Rows are points. To make a cloud, some directions were put in groups of two or more. Within a group, all points are equally far from the middle, so they leave a hole (a ring in 2 directions, a hollow ball in 3). The other directions are filled evenly. Then the cloud was stretched, turned, moved and blurred a little. How many holes are there, and how many directions does each take, smallest first?

Cloud, 14 rows:
[[-24.4 -28.2]
 [ 12.2  20.6]
 [-32.9  -4.2]
 [-32.7 -14.0]
 [ 25.1   9.0]
 [ -3.7 -37.5]
 [ 11.7  22.3]
 [ 28.3  -1.3]
 [  3.1  24.2]
 [ 28.5  -1.4]
 [ 28.9  -0.4]
 [ -4.2  24.1]
 [-31.6 -14.4]
 [-30.7   4.9]]
Holes: 1 (2)

Cloud, 21 rows:
[[ -1.8  12.7 -18.4]
 [  9.6  34.7  -7.4]
 [ 17.5 -28.1  11.7]
 [ 50.4  10.1  -7.9]
 [  8.6  -8.0 -25.0]
 [-23.8   5.6  14.1]
 [ 19.3 -39.3  23.1]
 [-11.1  15.7 -35.6]
 [-20.9 -28.2 -19.7]
 [ 12.4  36.4  -7.6]
 [  9.0 -12.1  12.4]
 [ 37.4  15.4   3.4]
 [  6.2   7.9  17.6]
 [  1.4 -19.5   1.0]
 [ -5.0  57.1 -16.0]
 [  4.9  -2.5  16.2]
 [-15.8  55.6 -18.5]
 [  9.9 -30.3  18.3]
 [  4.8 -25.2 -22.0]
 [ -7.1  22.3 -19.5]
 [ -3.4   1.8 -25.9]]
Holes: 0

Cloud, 19 rows:
[[ -0.1 -24.0  10.0]
 [-16.9  31.9   0.1]
 [-17.4   4.3 -33.0]
 [ -0.5  15.0  38.5]
 [-14.9  10.4 -31.9]
 [-12.4 -25.4 -20.5]
 [-32.9  -5.5 -22.7]
 [ -0.1 -24.8  -3.7]
 [-17.5  24.0 -18.8]
 [ 11.9  23.0 -17.8]
 [-10.7 -11.7  38.3]
 [-20.7   2.7 -31.8]
 [-25.2 -11.9 -28.8]
 [  8.3  33.4  -2.8]
 [-14.5 -31.5   9.2]
 [-40.0 -14.6  20.0]
 [-22.2 -17.7 -27.8]
 [-27.6 -19.2  32.2]
 [ -5.6 -23.3 -19.3]]
Holes: 1 (3)

Cloud, 27 rows:
[[-13.5 -12.8  22.3  24.1]
 [ 40.9  15.6 -15.9 -23.0]
 [ 11.1  37.8 -24.6 -16.2]
 [-16.8  -7.8 -26.7  31.2]
 [ 28.7  28.4   4.2 -20.7]
 [-25.0  33.6   2.2   0.5]
 [-20.1  17.3  25.7   3.9]
 [ 10.5  27.1 -33.7  11.4]
 [  8.0 -10.3  21.2 -22.6]
 [ -9.9  16.9  28.7  -3.4]
 [ 12.4  23.6 -38.5   6.2]
 [ 34.5  24.0   2.2 -17.1]
 [-31.3  -6.4 -24.2  13.2]
 [ -4.6 -19.0  14.4  30.6]
 [ -5.8 -24.4 -34.1  -4.0]
 [ 44.4   4.0 -19.0 -12.1]
 [-19.2   1.6   8.9 -31.5]
 [-21.9   8.9 -28.0 -23.9]
 [-14.7 -31.7 -12.0  -5.4]
 [ 17.8   8.7   2.7 -43.3]
 [  7.8 -18.8  17.0 -20.4]
 [ -2.1  17.3  24.3 -21.4]
 [ -5.8  38.2 -21.7   4.9]
 [  1.1  38.7 -24.5 -12.1]
 [ 27.6  -5.8  12.2 -25.6]
 [-36.0  12.8   7.2  17.5]
 [ 17.8  16.2  -3.1 -44.2]]
Holes: 1 (4)

Cloud:
[[ 23.6  15.2   7.6 -18.5  -0.8 -19.1]
 [  3.3  31.9  -4.8   3.3  -4.6 -17.9]
 [-35.0 -11.2  22.6  17.6  32.0   6.2]
 [-15.9 -12.0   4.5 -33.1 -40.9  12.3]
 [  2.9 -23.8  45.3  22.7  -3.7 -17.4]
 [-16.8  22.2  26.7 -13.0 -20.6 -30.2]
 [-32.6  -8.4  15.7 -11.0 -19.1  40.2]
 [-36.3   5.7  22.2  33.3 -32.4  11.6]
 [ 28.5 -20.6  -3.8  27.1   2.3   8.8]
 [ 17.1 -32.8  19.0   1.7  26.0   2.2]
 [  8.4  26.5  20.1  -5.0 -14.4  34.6]
 [ 22.3  16.3  -3.6  -6.4  -8.1 -23.5]
 [ -3.1  -8.9  57.4   7.2  -0.2  -6.0]
 [ 20.6 -19.1  -2.4  22.9   3.5 -19.3]
 [ 14.9 -14.7  -2.4 -16.3 -12.0  41.3]
 [-17.5 -17.1  -6.6 -10.0 -53.2  -8.6]
 [ 10.7  -6.4   2.8 -29.8 -45.1  18.6]
 [  5.2  20.3   8.2  -3.0  -7.1 -33.3]
 [-37.4 -18.7  -6.1   3.4 -41.4  -7.9]
 [ 24.1  -3.7 -13.6 -26.8   0.8   9.2]
 [ 21.0  19.4 -11.6  13.4 -32.3  -0.6]
 [-22.6  23.5  14.6 -15.5  18.8  -2.4]
 [ 31.1  -0.9  21.1  14.8  14.9  19.7]
 [  2.7 -10.5  19.3 -31.5 -45.2  -6.8]
 [ 26.9 -12.6 -11.6  24.9  -5.5  -3.9]
 [ -6.9   5.9  18.7  26.6  -2.0 -32.7]
 [ -0.3  16.6  37.9 -13.0 -34.7  19.8]
 [-51.8  -8.8  19.6  27.7 -10.6  -6.6]
 [  9.3 -18.4  38.1  20.5 -31.9  15.2]
 [  1.7  40.9  -9.2  -3.2 -26.2  10.5]
 [-14.9  -5.0  38.5  30.2 -30.9 -12.1]
 [ 14.1 -29.7 -10.7  23.5  13.6   4.2]
 [ -8.1 -44.5  25.2  15.0  -3.0 -10.6]
 [-24.7  15.3  40.2 -12.8   8.7  -5.7]
 [-23.4 -20.1   0.1  22.8  33.0  10.9]
 [ -3.4 -33.1  22.9  18.0 -31.6 -18.4]
 [-18.1  13.3  39.8  -6.6  19.6  -3.2]
 [-18.7  21.2 -14.3  30.0   5.0  -0.6]
 [ 12.5   2.3  20.1 -23.4 -11.6 -31.5]
 [-29.3  10.5  -3.9  34.9 -22.5  29.3]
 [-42.7 -25.8  24.7  12.4 -10.0  21.1]
 [ 14.1  11.8  -1.0  27.4  -1.8 -16.2]
 [-49.9   0.8  -5.0  -2.6 -41.7  -5.3]
 [-15.9  19.0  -9.6 -15.0  17.0  27.7]
 [-19.4  -5.4   1.7  17.7  35.2  27.1]
 [ 27.8 -18.2  15.9  10.4 -15.0  34.2]
 [-14.6  29.6  17.4 -10.7 -52.8  -0.1]]
Holes: 3 (2, 2, 2)

Cloud (75 x 8):
[[  7.6  22.4  22.6 -43.2  10.7 -20.9  14.2 -23.3]
 [  5.8  31.0 -11.3 -33.3   0.2  10.2  -8.3  10.1]
 [ 37.9 -15.4   8.4 -14.4 -14.5  20.5  -4.5  40.2]
 [  8.1  -3.5  23.6 -33.7  29.0 -18.1  21.7  35.2]
 [ 28.1  27.7  25.3 -14.0  12.4  12.5  15.2  -8.4]
 [-22.5 -28.6  12.4 -47.5   0.8  -7.2  13.0 -18.4]
 [ 28.6 -11.6   6.8   3.7   6.2   2.9  35.0  -8.4]
 [ 26.4 -18.3   7.4 -16.7  16.0  14.4  -0.1  37.5]
 [ 21.4   6.5 -15.3  10.8  40.7   1.0  12.1  24.6]
 [  3.6 -28.6  -8.5  -1.2 -32.5 -31.5  21.1  10.1]
 [ 37.1  -4.2 -23.7  22.0 -13.8 -23.1 -19.9  30.7]
 [ 27.3 -14.3  -1.2  -7.5  29.6  15.5  -8.1   2.8]
 [ 43.0  24.1   2.6 -26.3   6.0  -9.6  14.0  17.7]
 [ 10.5  28.5  17.6   9.8  32.7 -28.8  -2.6 -17.8]
 [-23.9 -23.2   5.5 -25.6 -22.3  11.0   7.3  -7.9]
 [ 38.9  13.2  44.9  -9.6 -23.2  11.3  -7.2   2.3]
 [-13.8  -9.0  28.3 -38.8  23.9  -3.1  34.1  26.6]
 [-33.4  13.0 -30.7 -27.2  -9.8 -20.0   5.5   0.1]
 [ -6.3  13.3  15.3 -39.1  16.9   9.2  45.4 -39.6]
 [ 16.5  11.8 -12.7   1.5 -15.9 -26.8 -16.2  23.3]
 [  1.7  35.9  -1.1 -12.1  23.1   6.0   4.0  28.8]
 [-36.4 -10.3  -2.1 -56.4  15.3  -5.8  21.2 -19.1]
 [ 19.1  19.2  20.9 -21.4 -40.1   5.8  -0.7  18.9]
 [ -5.2  14.4  -4.4 -42.0 -14.4  15.5  11.0  11.7]
 [ -7.1   6.2 -29.0  15.2 -33.9 -20.6  34.6 -15.2]
 [  6.7   9.8  -8.0  19.4  35.4 -16.8  -7.8 -30.1]
 [  4.0  30.5 -25.3 -45.5  28.9  -8.1   9.0  29.9]
 [-16.6  32.2  18.4 -35.8  -8.8   5.2  29.4  -2.1]
 [  7.4 -21.0   4.0   2.8   7.6  -2.8  12.7  20.2]
 [  1.9   1.9 -27.1  -6.3  45.2  15.9  13.3   0.7]
 [ 25.6 -19.9 -24.3  -3.6  33.1   6.6   3.3  21.8]
 [ -5.1  -6.5  18.6  23.3  -5.3   9.3 -19.8   7.1]
 [ 18.9   5.7 -35.7  31.0  -4.2  -5.5   2.9  16.5]
 [ 62.2  34.3 -21.4   2.0  -7.1 -13.3   2.1  30.9]
 [ 16.4 -18.8   1.5 -30.4 -26.1  22.3   1.9  35.4]
 [ -1.9  -1.2 -48.1 -21.9  -7.3   2.6  37.4  -6.4]
 [ 30.0  45.2 -35.6 -19.1  33.4 -15.4  -5.0   7.7]
 [ 26.3   0.3  15.8  15.6  49.3 -14.2  -5.0   0.0]
 [  1.3  43.6  -4.8  10.4  -0.8 -22.1  -0.7 -18.9]
 [-13.6  12.6  33.4 -49.8 -10.0  -3.4   6.3 -13.4]
 [-19.5 -19.2   4.6 -52.2  27.1  -0.3  28.8 -16.3]
 [  7.1   4.0 -20.5   6.0 -13.1 -28.8  20.7 -22.6]
 [ 50.7 -15.8  -3.8 -23.8  14.1   7.4  14.2  -2.6]
 [-10.3  20.2   3.1 -14.7 -14.2  -8.8  23.1  34.5]
 [ -8.8  21.9  -2.5 -35.5  20.8 -21.8 -15.9   7.0]
 [ 24.0 -22.7  -6.8   0.8  -0.3  -6.8  31.1  28.9]
 [-26.8  -9.5  28.0 -60.7  13.2   9.1  22.9   6.4]
 [  7.1   6.6  -2.7 -33.9  36.4  14.9  -0.1  47.4]
 [-16.3  -1.6  22.7  -0.8   6.5 -38.4  27.9 -45.5]
 [ 10.8  -5.3  -5.7  12.6 -28.6  17.8  11.3 -16.1]
 [ -8.2  18.9 -37.1 -31.6   9.1 -33.4  37.7 -15.1]
 [ 31.7  12.6  -4.9   6.7 -31.4 -16.4  10.4  39.0]
 [ 27.8  45.8 -27.8 -19.9  46.6  15.9  14.1  21.5]
 [ -2.0  14.2  28.8 -15.1 -34.5  18.1  13.9  16.1]
 [ 26.6  19.0 -27.8   2.2  19.1 -32.1   5.5 -22.9]
 [ 11.6  38.0 -11.4 -30.0  13.4  14.5   3.9   3.0]
 [ 28.4  -2.9 -14.6 -37.3 -10.0  18.9  -8.1  54.4]
 [-16.1  14.8  19.5 -38.9  11.4 -16.9 -30.0  -7.3]
 [-41.9  -4.7 -20.3  -1.3   5.2  -9.3   9.2  -3.1]
 [-21.7 -11.1  -5.6   0.5 -25.7 -11.4  23.2 -26.2]
 [ -8.2   5.1 -37.2 -12.1   2.4 -26.7 -14.3  36.7]
 [  8.2  -1.5   4.3 -18.5  16.4  28.3 -14.0   9.2]
 [-25.6 -22.4   1.2 -29.6   0.4   6.6  24.2  -9.4]
 [ 27.4  18.8  20.1 -10.4 -26.6  30.5 -34.2  10.5]
 [  0.4  -8.8  16.4 -36.2 -32.0   4.2 -19.5  -8.7]
 [  9.8  20.4  -0.4 -18.9  -2.9 -39.0  23.8 -12.8]
 [ 14.5  -2.4  -9.7  22.9 -34.7 -21.6  -4.4   2.3]
 [ 55.1   2.1  19.9   8.7  19.5 -11.0  -2.6  25.2]
 [ 36.0  32.9   3.4 -20.9  31.5 -27.3  21.8   0.0]
 [-31.4  18.3  10.0   8.3  -4.1 -26.5  11.0 -29.4]
 [ -6.8  -9.0   2.4   2.3   6.5   9.1  10.3 -18.8]
 [ 42.3  25.6  -2.0  16.0 -23.9 -23.3  11.1  11.1]
 [ 21.5 -26.9 -14.3 -16.3  -4.9 -23.3  19.0 -15.2]
 [ 27.4 -10.9 -33.4  16.9  15.6  -8.3   6.3  22.6]
 [ 31.1  -4.7  -5.9  18.1  -3.0   1.9   8.7  30.4]]
Holes: 1 (3)
